Each wall is flat, endless, passes through zero and stands at right angles to its row. A trip goes straight from one point to another. List the walls that it crosses, first one first.
In the rows, 128 means zero.

Walls:
(1): [116 103]
(2): [113 178]
(3): [164 176]
(4): [213 161]
(5): [ 74 157]
(6): [146 109]
Trips:
[126 117] to [170 100] -> 4, 3
[166 135] to [157 123] -> none
[129 188] to [ 97 101] -> 4, 3, 1, 2
[ 66 140] to [145  58] -> 2, 6, 5
[124  93] to [168 148] -> 4, 3, 1, 2
[148 138] to [162  45] -> 2, 1, 3
[110 113] to [144 164] -> 2, 1, 3, 4
[120 102] to [169 148] -> 4, 3, 1, 2

Walls:
(1): [144 124 121 130]
(2): [ 77  75 115 140]
(3): [139 129 162 166]
(4): [135 143 109  86]
(5): [129  70 119 120]
Trips:
[ 70 123 105 146] to [151 195 140  95] -> 5, 4, 2
[161 184  72 185] to [149 162  44  97] -> 4, 3
[ 77 118 155 107] to [140 113 109 157] -> 3, 1
[163 134 117 145] to [155  86 116 126] -> 5, 2, 3
[150 151  93 130] to [132 174  81 210] -> 3, 4

Walls:
(1): [162  89  51 132 162 106 118 143]
(2): [100 148 150 145 181 109 190 105]
(3): [184 161 146  75 173  90 139 189]
(4): [135 146  91  89  52 145 115  99]
(5): [103  96 150 100 165 136 154  88]
Trips:
[183 134 121 104  97  63 149 160] to [176 159 144 114 150  67  56 112] -> 4
[138  65  97 135  96 134 161 116] to [122 120 116  40 106 125 154 184] -> 3
[124  95  81 111 136 162 144 113] to [ 92 140 128 153 159 165 113 129] -> 2, 4, 1
[124 114 156 168 184 144 116 152] to [130 106  85 162 130 152 181 126] -> 3
[ 93 137  86 132 182 126 158 114] to [104  78 211 135 149 146  74 106] -> 1, 2

Walls:
(1): [173 141 154 125 111 156 169  87  97]
(2): [102 144 162 100 137 231  76 122  98]
(3): [122 143 105 148 161 168 130 129 181]
(4): [164 142  93 142  77  68  86 110 125]
(5): [129 166  54 111 160 124 160  70 165]
(6): [ 98 154  99 128 125  92 143 119 107]
Trips:
[ 91 118 112 128 151  84 129  78  40] to [170 125  72 200 114 157 191 153 139] -> 3, 6
[114 110 125 137 103 131  70  74 100] to [148 115 112  91 109  65 119 169 123] -> 1, 2
[180 161 105 112 122 101 177 112 151] to [155 139 156 121 125 215 102 114 128] -> 6, 2, 4, 5
[123 122 164 137 156 172 101 144 120] to [169  44 162 126 147 103 150  88  94] -> 1, 3, 2
[127 165 114 187  76  96  96 134  35] to [194 140  40 157 223 116 117 121 155] -> 5, 1, 3
[175 153 143 148 157 156  92 111 116] to [144 100  87  80 107 159 153 117 132] -> 5, 4
